Each point is reached from the start by the listed moves, each made once or not at all, plus a little noise. Say if it took an odd or an even number of moves. Then give how often each move was made.

Moves:
(1): [ 5.1 -0.8  1.2]
(2): [ 1.6  7.4 -1.1]
(3): [-1.8  2.3  4.5]
Start: [-0.4  1.1  1.3]
Points:
[1.1 8.6 0.5] => odd (0, 1, 0)
[4.3 0.1 2.2] => odd (1, 0, 0)

Moves:
(1): [ 6.0  0.5  1.6  1.4  3.1 -1.0 -1.8 -1.9 -1.1 -1.1  2.0 -1.2]
(2): [-0.1  5.6  2.4 -1.9 -0.1 -0.5  4.3 -1.2 -0.3  0.9  1.3  0.2]
(3): [-2.2 -3.3  7.0 -0.6  2.6 -0.1  0.5 -0.4  0.0  1.3 -1.6 -0.3]
(4): [-0.2  1.0  0.2  4.6  0.8  0.4  0.7  0.7  1.2  0.6  0.7  0.4]
(5): [-0.9  0.9 -0.8 -0.2  3.5 -0.5  0.0 -0.7  0.5  1.5  0.7 -0.6]
(6): [ 1.9  0.4 -0.2 -1.9 -0.8  7.3  3.0  1.5  1.3  1.4 -1.2 -0.3]
(7): [ 2.7 -0.7 -2.7 -0.5  1.0 -2.0  4.5  0.0 -1.1 -2.9 -1.1 -0.4]
(8): [ 1.1  1.0  0.4  0.0  1.1  1.0 -0.9  4.7  2.7 -2.4  1.1  0.7]
(9): [ 1.9 -1.1  0.5  0.5 -2.1 -1.0  0.4 -0.9  6.6  0.5 -2.3  0.2]
(10): [ 0.4  0.1 -0.1 -0.6 -1.3 -0.8  2.8  2.9 -0.4  5.4  3.1 -2.1]
(11): [-0.6 -1.5  0.8  0.6  0.9  1.4  0.2 -1.0  1.3 -3.7  4.9 -2.0]
Start: [ 0.2 -0.3 -2.0  3.0 -0.5  0.8 -0.4  1.6  2.1  1.5  1.9  0.9]
Points:
[ 0.8  6.1  0.3  3.5  2.5  8.0 10.5  3.9  5.8  7.7 11.6 -3.7] => even (0, 1, 0, 1, 1, 1, 0, 0, 0, 1, 1)
[ 5.2 -3.5  6.2  1.5  7.5  7.1  4.3  1.9  3.9  6.2  9.9 -5.6] => even (1, 0, 1, 0, 1, 1, 0, 0, 0, 1, 1)
[10.4  0.0  0.1  2.7  3.9  6.9  3.2  6.0 12.9  3.2  9.9 -4.3] => odd (1, 0, 0, 0, 1, 1, 0, 1, 1, 1, 1)
[ 6.0  5.8 -1.9 -1.4  0.8  6.5 10.6  6.6  4.6 -1.6  2.4  1.2] => even (0, 1, 0, 0, 0, 1, 1, 1, 0, 0, 0)

Moves:
(1): [ 3.0 -1.7 -0.6  0.2 -1.5  0.4 -0.1 -0.7 -1.1  1.6  0.5  2.6 -2.1 -0.4
  1.0  1.0 -1.6  1.3 -0.3 -1.5]
(2): [ 2.1  4.6  0.0  0.0 -2.7 -0.3  3.2  0.0  1.9  0.2 -1.4  0.7  2.5  2.6
  1.3  0.7  1.6 -2.4  0.8 -2.1]
(3): [ 2.3 -1.3  4.0 -0.2 -0.7  0.4 -1.3  0.9 -0.5 -1.3 -1.5 -0.7  1.6 -0.4
 -0.2  0.3 -1.4  0.8  0.0  0.6]
(4): [ 1.4  2.6 -0.8  5.8  1.0  1.4 -0.5  0.5 -3.2  0.2 -0.9  2.0 -0.7 -2.5
  2.9  0.1 -2.3 -1.6  1.8  0.1]
(5): [ 1.7 -0.1 -0.9 -0.1  1.6 -0.7  1.9 -2.1 -2.2 -3.1  0.6 -0.8  2.7 -0.5
  3.7  3.1 -1.3  0.7  0.9 -2.0]
(6): [-0.1  0.2 -2.4 -0.4  0.4  5.8  2.2  1.9  0.7 -0.7 -1.8 -0.4  1.6 -0.7
 -0.3  1.6  0.1  0.2  0.5  1.4]
(7): [-0.5  0.2  0.7 -0.9 -1.2  0.5  3.1  1.1  0.2 -0.1  0.0  1.7  2.4 -2.5
  0.6 -1.9  0.5 -0.8 -0.6 -0.6]
(8): [ 1.9  1.6 -1.3 -1.1  1.4  0.8  0.1  3.7 -0.3  2.5  0.3 -3.7 -1.1 -2.7
  1.7 -0.2  0.6  3.4  0.0 -2.7]
(9): [-1.4  0.8  0.3 -0.6  1.1 -1.3  0.0  0.5  2.8  0.5 -1.2  1.2 -1.3  0.0
  1.1 -0.7 -0.8  1.7 -0.3 -0.6]
(10): [-3.0 -0.3 -0.4 -2.8 -0.6 -0.7 -0.2 -1.1 -3.3  4.8 -0.8  1.0 -0.3 -0.5
  0.5  0.6 -1.5  0.4  1.2  1.4]
(11): [ 0.9  2.8  0.3  0.8  1.8 -1.1 -0.9  0.1 -0.5  1.4  2.6  3.7  2.9  0.4
  0.1  1.0 -3.6  0.5  0.2 -1.0]
(12): [ 1.7 -0.2 -1.4  0.4  2.8  0.4 -2.8  2.3 -1.0  1.8 -3.2  3.6  0.1 -0.2
 -1.8  2.6  1.8 -2.6 -0.6 -2.5]
(13): [ 1.5 -0.1 -2.8  0.5  0.7 -3.2 -0.9  0.7  1.0  0.3 -1.1 -1.2  1.7 -0.9
  0.1 -0.6 -0.6 -0.3  1.5  0.5]
(14): [ 0.0 -0.1  1.3  0.9 -0.5  0.5  1.2  3.4 -0.5  0.6  0.5 -0.4 -0.9  3.8
  1.1 -2.8  1.8 -0.7  1.1 -1.5]
(15): [-2.3  0.8 -3.0 -0.5 -3.9  1.0 -2.5  1.9 -0.7 -2.6 -0.3  1.0  0.6  0.9
  6.1  1.0 -0.9 -1.7 -1.5 -1.8]
(16): [-0.8  0.6  0.7  1.1 -0.5 -0.5  1.1  1.6 -1.7 -0.5 -0.3  1.0 -0.5  0.5
 -1.9  3.1 -0.8  1.1  0.1  0.7]
(17): [-0.3 -0.1  1.7  1.2  0.7 -0.8  1.4  1.3  2.7  1.2  0.9 -1.5 -0.5  1.2
  0.0  1.4  2.9 -0.9 -0.3  2.9]
(18): [ 2.9  1.3  0.3 -0.5  0.3  1.0 -2.5 -1.2 -1.4 -0.7 -1.0  3.7  0.6 -0.4
  0.7  1.2  5.0  3.5  2.1  2.6]
(19): [-2.7  0.0  1.5 -2.3 -1.7  0.2  1.0  0.9 -0.4  0.6  1.8  0.4 -0.9 -1.0
  0.0  1.5 -1.4 -1.9  4.1 -2.3]
(20): [ 0.3  0.1 -0.7 -2.7  0.6  0.4  1.2  1.3 -1.1 -1.0  0.1  0.1 -3.2 -1.4
  0.5  0.0 -3.5 -0.5 -1.4  5.1]
Start: [-1.9 -3.7  0.5 -1.6 -1.6  6.0 -1.7  0.3 -0.3 -1.8 -4.0 -3.7 -1.6  4.1
  1.3  0.5 -1.5 -1.3  0.9 -1.2]
Points:
[-0.7  1.5 -2.5 -3.7  2.3  6.1  3.9  4.7 -7.7  1.7 -5.9 -1.8 -3.4 -5.8
 12.4  1.6 -8.9  1.8  1.9 -0.3] => odd (0, 0, 0, 1, 1, 0, 1, 1, 1, 1, 0, 0, 0, 0, 0, 0, 0, 0, 0, 1)
[10.0 -0.3 -1.5 -0.6  1.2 13.9 -4.6 11.8 -5.3 -1.0 -6.6  3.3  3.4  4.4
 13.0 10.3  2.2  3.4  3.8 -6.8] => odd (1, 0, 1, 0, 1, 1, 0, 1, 0, 0, 1, 1, 0, 1, 1, 0, 1, 1, 0, 0)
[  5.1   8.3  -4.0   1.2  -3.8   7.3   6.6  11.9  -6.2  -2.6  -3.4   5.6
  -0.7   2.2  19.4   4.5 -11.4   0.2   1.5  -9.4] => even (1, 1, 0, 1, 1, 0, 1, 1, 1, 0, 1, 0, 0, 1, 1, 1, 0, 0, 0, 1)
[ 4.9 -2.9 -4.7 -5.8  0.0  5.0 -2.9  9.9 -4.1 -5.6 -9.5 -3.7  3.1 -3.1
 12.0  4.3 -6.2 -2.6 -1.4 -4.7] => even (0, 0, 1, 0, 1, 0, 1, 1, 0, 0, 0, 1, 1, 0, 1, 0, 0, 0, 0, 1)
[  4.8  -3.0  -1.4  -2.9  -3.7  11.6  -1.5  15.0  -0.6  -2.5 -12.5   6.8
  -2.0   3.7   8.4   6.1   1.0   0.1   1.6   4.0] => odd (1, 0, 1, 0, 0, 1, 1, 0, 1, 0, 0, 1, 1, 1, 1, 1, 1, 1, 0, 1)
[  7.5   0.5   0.9   0.9   3.7   5.5  -0.2  12.2 -11.3   2.6  -9.8   0.7
   0.7  -2.1   9.5   8.0   0.3   0.8   6.9   2.9] => odd (0, 0, 1, 1, 1, 0, 1, 1, 0, 1, 0, 1, 1, 1, 0, 1, 1, 1, 0, 1)
[  0.0   1.9  -9.3   1.3   1.3   8.8  -5.8   5.5  -9.3  -2.1 -14.0   6.8
   2.9  -0.2  12.5  11.5  -2.7   0.9   5.8  -0.9] => even (0, 0, 0, 1, 1, 1, 0, 0, 1, 1, 0, 1, 1, 0, 1, 1, 0, 1, 0, 0)
